Rows are points. The points of each table are mixes of a few directions, plus a little noise. Count the directions of each table, and those that both share. Where both have some left over, give the other angles between the two spaces (their principal angles), to ten degrees, smallest first.
In the rows, zero is written as 128.

First (6 x 3):
[[ 98 175 168]
 [109 159 154]
 [115 149 146]
 [179  48  59]
 [167  66  75]
 [100 172 165]]
Second (5 x 3):
[[106 133 169]
 [186 119  23]
 [ 81 135 213]
 [120 130 138]
 [146 125  96]]
Directions: first 1, second 1, shared 0; angles 40

First (8 x 6):
[[149 213 160  65 147 127]
 [139 192 170  86 125 118]
 [137 162 137 102 138 130]
 [ 90  13 121 223  65 104]
 [114  90 132 159 103 117]
 [123  84  87 155 139 143]
 [149 216 164  63 150 126]
 [120  54  48 171 154 159]]
Second:
[[158 110  90 154 172 100]
 [152  86  68 163 175 114]
 [ 96 141 101 125 111 195]
 [147 165 134 125 141 109]
 [ 83 110  85 131 106 215]
 [117  52 177 122 100  92]
 [144 230 241  77  91  71]]
Directions: first 2, second 3, shared 1; angles 40

First, 10 rows:
[[120 148 131 140 125 128 123 133 133]
 [ 99  65 169  65 148 103  79 129  94]
 [158  47 116  81 138 129 149 111 108]
 [143 112 117 124 128 132 143 122 127]
 [171 127  86 149 118 149 183 115 143]
 [144  79 124  99 134 127 137 118 115]
 [ 73 133 180 104 139 103  60 145 111]
 [126 132 129 130 127 128 127 129 129]
 [121 187 122 170 117 135 132 137 148]
 [124 249 106 218 104 146 149 143 173]]
Second, 8 rows:
[[ 84 131 181 147 172 131 107 124 105]
 [ 89  94 120 135  95 155 143 118 132]
 [134 114 102 131 144 144 113 118 104]
 [148 136 123 120  51  86 168 149 184]
 [153 131 132 176 121  52  88 136 114]
 [138 151 141 115 143 125 133 132 137]
 [193 127  47  82  97 157 156 132 146]
 [ 86 141 177 122 201 166 114 120 100]]
Directions: first 2, second 4, shared 0; angles 40, 70

First, 11 rows:
[[ 91 124  89  82 165  92 194 128  50 161 101  55  23 216]
 [ 96 125  94  89 160  97 184 128  62 156 105  66  41 202]
 [141 129 142 145 115 141 104 128 156 117 137 154 165  97]
 [156 130 158 163 100 156  77 127 188 104 149 184 208  60]
 [161 131 163 169  96 161  69 127 198  99 152 193 220  49]
 [151 130 153 156 105 151  88 128 177 108 145 173 192  74]
 [ 85 124  82  75 170  85 205 129  38 165  98  43   7 230]
 [127 128 126 127 129 127 130 129 126 128 128 126 124 130]
 [136 129 136 137 121 136 115 128 143 122 133 143 148 110]
 [144 129 145 148 111 144  99 128 162 113 139 160 173  90]
 [118 127 119 116 137 119 145 128 110 136 121 110 103 149]]
Second:
[[172 143 153 156 193  52  84 165 188 150 109 173  82 170]
 [102  92 112 137  52 159 121 120 120 162 153  96 144 144]
 [140 144 135 124 162 114 130 132 132 113 117 142 120 122]
 [119 126 123 122 116 143 137 120 116 123 132 119 137 119]
 [109 165 119  76 158 181 198  92  60  47 114 116 165  47]
 [172 159 153 140 215  61 104 157 171 122 100 176  89 146]
 [160 142 146 145 181  74 100 154 168 138 112 162  96 154]
 [ 76 116  99  90  59 221 187  81  51  92 148  75 184  70]
 [102  65 111 161  16 147  91 131 145 205 167  92 134 182]]
Directions: first 1, second 2, shared 0; angles 90

First:
[[144 115 132 178 168 123  83 146 161 140 135  82  83 118 149 152 154 134
  127  92]
 [143 138 132 110 133 135 129 136 128 118 131 113 131 121 126 122 125 124
  147 121]
 [184 157 142 122 153 149 119 174 141 116 149  74 120 145 135 126 136 102
  157 102]
 [ 62 102  95  58 153  59 156 101 125  86 161 153 148  16 130  78 102 138
  144 105]
 [ 98 124 111  67 138  93 156 118 120  95 152 142 152  66 124  89 106 127
  147 117]
 [129 120 121 181 164 104 108 161 151 138 160 108  99 144 150 140 149 111
   98 102]
 [174 167 132 112 151 134 145 191 132 108 175  92 139 164 135 109 129  79
  140 107]
 [ 85 108 136 141  34 168 144  41  86 170  38 219 156 170  93 157 113 177
   95 215]
 [110 120 125 144 110 127 133 113 120 141 116 155 132 146 124 135 127 134
  105 148]
 [151 129 153 170  79 188 107  99 117 169  62 141 121 190 113 172 137 154
  119 171]]
Second (11 x 20):
[[192 192 151  13  83 191 183 143  87  89 118 120 195 151  93  89  91 101
  200 154]
 [ 83  82 111 210 160  83  89 117 157 157 135 134  80 111 153 156 155 147
   76 108]
 [ 75  74 108 223 165  75  83 115 162 161 136 134  72 108 157 161 160 150
   68 106]
 [128 128 128 128 129 128 128 128 128 128 128 127 128 127 128 128 127 127
  128 128]
 [135 135 131 113 123 135 134 129 123 123 127 127 136 130 124 124 124 125
  136 131]
 [180 181 148  35  90 179 173 141  94  95 119 121 183 147  99  96  98 106
  187 149]
 [143 145 134  98 117 144 143 132 117 118 126 125 145 134 119 117 118 121
  147 135]
 [ 61  59 103 249 176  62  70 111 171 170 139 136  57 103 164 170 167 157
   52  99]
 [117 117 124 148 136 117 119 125 135 135 130 130 116 123 134 135 135 132
  115 122]
 [132 132 129 120 125 132 132 128 125 125 127 128 132 130 126 125 125 126
  133 130]
 [162 162 140  69 105 161 157 136 107 107 124 124 162 139 110 107 109 114
  166 142]]
Directions: first 4, second 1, shared 1
